Each wall is flat, endless, passes through zero and stands at right angles to its row. A trip goes straight from one point to another. List the walls that it crosses, first one first.

Walls:
(1): [4.0 0.3 0.4]
(2): [4.4 2.6 0.7]
(3): [ 5.3 -0.1 -2.2]
(4): [ 3.3 -1.4 -3.7]
(5): [3.7 3.8 5.1]
(6): [0.5 3.3 0.9]
Trips:
[-0.7  5.1 -2.8] to [-2.7  2.7 -2.9] -> 5, 3, 4, 2
[-1.1 -1.9  5.7] to [1.2 2.0 2.4] -> 6, 1, 2, 3
[-0.3 -1.2 -3.0] to [ 0.1 -2.1  4.8] -> 3, 4, 5, 1

Walls:
(1): [-1.7 -3.2 -1.3 -0.3 -2.4 -3.4]
(2): [ 3.9 -1.5  2.7 -0.4  4.4  4.5]
(3): [ 0.5 -1.6  3.4  2.1 -3.7  0.9]
(4): [ 2.1  4.2  3.3 -0.3  2.4  4.5]
(5): [-5.9 -4.2 -0.9 -1.5  2.4 -1.8]
(6): [ 1.0  2.8  1.9 -3.3  0.9 -2.9]
(7): [-0.8  0.5 -1.6  1.9 -0.1  0.7]
(8): [-1.8 -1.1  1.2 -2.5 -0.8  3.3]
(9): [ 2.0 -0.4 -0.3  0.4  2.2  2.3]
Trips:
[ 2.1  1.8 -1.5  1.9  1.7  2.7] to [ 4.2 -8.1 -4.4  0.0 -1.0 -1.0] -> 4, 1, 5, 3, 7
[-5.2  2.1 -3.0  1.7 -0.2  0.4] to [ 2.6  0.3 -0.3  4.4  9.2 -3.9] -> 8, 1, 9, 2, 4, 6
[ 6.8  1.6 -3.1  1.0  4.4  0.5] to [-2.7 -0.1  3.4 -0.9 -2.7  5.9] -> 6, 8, 3, 7
[ 1.7 -3.1  0.8 -1.6 -3.9 -0.9] to [ 0.8 -0.2 -2.8  1.0 -3.5  0.5] -> 7, 8
[ 1.6 -1.1 -4.0  3.5  0.9  0.6] to [-2.5 -2.4  6.2 -3.8  3.3  3.2] -> 1, 5, 4, 8, 7, 3, 6

Walls:
(1): [-1.6 -0.3 -4.6  3.0  0.7  1.5 -1.7  0.8 -0.1]
(2): [-0.8  1.1  4.0  2.5 -4.9 -6.9  2.5  1.4 -3.8]
(3): [ 0.6 -0.1  0.5  0.4 -4.1 -1.1 -0.3  2.7  0.0]
(4): [ 2.4  5.5  1.8 -3.2  3.6 -3.3 -1.7 -2.5  0.2]
(5): [ 3.3 -3.2  3.7  2.1 -1.3 -0.2 -2.8  0.7  5.9]
(6): [ 1.6 -1.4 -2.9 -6.6  2.6 -0.9 -0.5  0.3 -0.8]
Trips:
[ 1.9  1.5 -1.2  2.3  1.2  2.0  3.3 -2.6  0.6] to [ 1.0  2.0 -2.5  5.7  0.4 -2.5 -1.3 -1.4  3.6] -> 5, 2
[ 2.6  4.3 -0.5  1.2  1.0 -0.9  0.8  3.9  4.6] to [-0.7 -2.6  2.8 -2.1 -5.4 -0.4 -1.7  2.4 -2.6] -> 1, 2, 4
[-0.9  2.5 -6.2  0.5  2.1  5.1 -0.5 -1.6 -4.7] to [-0.1 -0.3  2.6  3.1 -0.2 -3.3 -2.0  1.5 -0.2] -> 6, 2, 3, 4, 5, 1
[ 1.7 -9.1 -2.2 -2.4  0.8  2.0 -1.2  0.6 -0.6] to [ 0.9  2.7  0.3  2.2  0.2 -2.1 -0.2 -3.7 -4.1] -> 5, 2, 4, 6, 1

Walls:
(1): [ 2.8 -1.7 -1.7  0.3 -0.5 -3.8 -1.8  2.6 -5.8 -0.7  3.0  1.7]
(2): [-3.2  4.0  2.7  0.5  2.5  1.8  4.9 -2.2  1.4 -1.6 -0.1  1.4]
(3): [ 0.3 -2.0 -4.8  0.3 -1.0 -0.4  2.7  1.1  3.0  1.3 -0.3 -5.4]
(4): [-0.5 -1.7  2.8  4.8  3.2 -2.4  2.0 -1.6 -0.3  0.4  4.9  2.4]
(5): [-0.5  7.3 -5.5 -1.2 -3.3  0.4  1.7  3.9  2.7 -3.2  0.3 -5.4]
(6): [-1.7  2.9  1.3 -1.6  2.0  4.4  3.5  1.9  5.8 -3.4  1.0  0.6]
(7): [ 1.4 -2.9 -5.8 -5.3 -0.3  5.0  2.4  0.3 -3.0 -2.6 -3.8  2.7]
(8): [ 3.7 -0.4  2.8  4.3 -0.4  5.2 -0.5 -5.5 -0.7 -2.5  1.5  2.8]
Trips:
[-0.2  4.2 -4.5  2.3  0.9  2.8 -0.6  2.0 -0.2 -0.6  1.5 -3.5] to [-0.7  0.1  0.7 -1.0  3.1 -1.6 -4.3 -0.5 -3.1  0.2 -5.2  0.9] -> 2, 1, 6, 3, 5
[ 0.8 -1.0  5.3 -2.2 -5.9  0.0 -0.3  1.9 -2.8  0.1 -0.6  2.3] to [-2.1 -0.6 -3.7 -2.3 -0.6  4.3  1.5 -0.8  2.5 -0.6 -1.0  2.1] -> 6, 1, 2, 5, 3
[ 4.3 -1.5  3.8 -4.7 -0.3 -1.1  0.5 -6.9  1.1  5.2  0.3  0.8] to [ 0.7  5.2 -2.6 -0.2  0.9 -0.6  2.9  4.3  3.4 -3.5  1.7 -2.1] -> 2, 6, 3, 4, 5, 8
[-2.8 -2.0 -0.1 -5.2  0.9 -5.7  1.7  1.4 -6.5 -6.2 -6.0 -1.6] to [ 2.7 -2.4  5.8  0.9 -1.9  2.4 -2.4  2.3 -0.6  1.1  1.6  1.7] -> 5, 8, 4, 7

Walls:
(1): [-1.6  0.8  3.7 -1.8  1.3  3.0 -1.2  1.9  0.1 -0.1  1.3  7.4 -3.3 -2.3]
(2): [-2.6  2.5  4.9 -0.3 -6.8  1.5  0.7 -2.5  4.7 -2.8 -0.6 -3.4  1.2 -4.8]
(3): [ 0.2 -2.8  0.6 -3.2  3.8  1.2 -2.4 -6.0 -0.3  0.2  3.1  1.1  1.5 -0.3]
(4): [ 5.3  0.9  1.7 -0.2 -2.1 -1.1  5.2  0.7 -2.2  0.6 -3.3  1.2  1.1 -3.2]
(5): [-4.2  1.5 -6.9 -3.4  0.6 -5.8  3.4  0.1 -1.3  3.3  1.7 -4.3  2.4 -7.4]
(6): [-0.4 -0.3  3.0  0.6 -2.1 -2.0 -0.6 -1.7 -2.5  1.6 -2.3  4.6 -7.2  2.4]
Trips:
[-0.1  1.4  3.4 -1.5  2.3 -0.2  2.5  0.7  0.0  1.6  4.7  6.0 -0.3  0.0] to [-2.8  2.4 -3.1 -0.4 -0.3  0.5  0.1 -2.4 -2.7 -0.3  0.3 -0.8 -0.5  2.9] -> 4, 5, 1
[ 2.6  1.0  2.2 -3.6 -4.7  0.7 -4.0  1.6 -0.6  2.0  1.7 -1.5 -0.9  1.7] to [ 0.9  4.8  4.4  0.7  1.4 -0.7 -3.8 -0.4 -3.9  2.3 -1.9 -2.3 -1.0 -1.4] -> 4
[ 1.3  1.4  4.2 -1.0  1.8 -0.1  3.5 -9.3  2.0 -3.2  0.6  5.3 -3.2  1.7] to [ 0.0  1.3 -1.6  1.9  1.5  1.2  3.0 -3.9 -0.9  0.7  2.9 -3.1  4.7 -1.2] -> 1, 6, 5
[ 1.8 -2.5  7.3 -1.9  4.0 -1.4  4.1  2.1  2.7 -1.6  1.0  0.5 -2.4  2.3] to [ 5.5 -1.2  6.6 -1.1 -1.7  2.3 -3.8  1.4 -2.1  0.0  0.2 -2.7 -1.0 -2.3] -> 2
[-3.2  1.9  4.9  3.5  1.7  0.8 -1.3  6.3 -0.8 -4.2  2.2 -4.2  5.9  1.0] to [ 1.9 -3.4 -1.8 -1.8  0.5  4.4 -2.6  4.3 -0.7 -4.0  3.2  1.9 -3.1 -3.0] -> 1, 2, 3
[ 0.7  2.6 -4.1 -5.0  2.7 -3.1  3.0  0.2 -0.6 -2.1 -2.1 -0.2  2.9  2.2] to [ 0.2 -0.8  3.2 -2.4  3.7  3.4 -2.5 -0.2 -2.5  4.1  2.6 -0.6 -0.2  3.9] -> 4, 5, 1, 6

Walls:
(1): [ 0.6  0.1  0.1  0.5  1.7 -1.7 -2.0  1.9 -2.7 -3.3 -1.3  6.7 -1.6 -2.8
  3.6  0.1 -0.1  4.1  0.6  2.4]
(2): [-4.8 -0.9  4.3 -1.2  3.9  1.3  2.2 -0.2  1.6  2.1  2.0  3.2 -6.7  6.7
 -2.3  3.1  1.3 -0.5 -0.6 -1.4]
(3): [-3.0  0.3 -0.1 -4.3  0.0 -0.9  0.9 -1.1 -1.3  1.5 -0.8  2.1  2.9  1.4
 -3.2 -5.8  0.5 -1.7  0.4 -0.8]
(4): [ 1.7  0.9 -5.2 -3.1  4.0 -5.3  0.5 -1.9  5.6 -1.1  1.5 -0.9 -0.1 -1.8
  0.0  2.5  3.2  0.0  1.1 -1.5]
(5): [ 1.7  1.5  3.3 -0.5  1.7 -2.5 -1.1 -3.7  2.5  2.7 -3.9  2.3  6.1 -0.7
 -3.6 -1.3  0.8 -0.5  2.3 -4.6]
(6): [-1.9 -0.8  4.6 -3.4 -2.8 -1.0 -2.0  3.2 -4.4  0.7  4.4 -2.2  1.8  5.2
 -5.2  2.2 -2.0  2.4 -0.5  2.2]
(7): [-8.7 -4.9  1.0 -1.6  4.7 -2.2  3.6  1.2  1.5  6.5 -3.2 -0.7 -4.1 -4.2
 -0.3  3.3  0.5 -0.5  1.7  4.8]
(8): [ 2.8 -7.2 -1.3  1.8 -3.6  1.0 -0.1 -0.7  2.0  1.1  1.7  4.6 -1.8 -0.5
  0.6 -3.9  2.1  1.2 -1.3 -3.2]
Trips:
[-0.9  0.2 -0.7 -2.2  0.5 -0.7  0.4  7.3 -2.3  1.7  1.0  0.7  0.1  1.7
 -0.5  1.7  1.0 -1.2  1.2  0.7] to [ 2.4  1.1 -1.7 -1.0 -0.1 -8.7  1.0 -2.8 -3.9  0.4  0.0  2.4 -1.7 -2.4
  0.0 -0.3 -2.5  0.3  1.5  3.1] -> 4, 2, 5, 6
[ 0.3  3.9  2.6  1.1 -1.7  0.4 -5.8 -1.8 -2.2  1.5 -4.3  0.0  4.9 -4.2
  0.7 -1.2  0.2 -2.6 -2.4  2.0] to [ 2.8 -4.3  0.2  5.8  0.6 -3.4 -6.1  2.3  1.3 -7.7 -0.6 -0.3  2.6  3.4
  2.9  5.6 -0.4  1.8  0.9  3.5] -> 3, 6, 5, 4
[ 2.6 -3.5  1.9 -5.8 -0.2 -1.7 -1.1  3.5 -1.0 -3.0  5.1  2.9  3.2  3.8
 -1.0 -0.7  2.3 -1.5 -0.8 -1.9] to [-1.4 -1.4  5.4 -5.8  0.6 -0.3 -4.9  2.5  2.4  2.5 -1.2 -0.2  1.6 -2.0
 -4.3 -4.2 -2.5 -2.2  3.2  7.5] -> 4, 7, 8, 1, 2
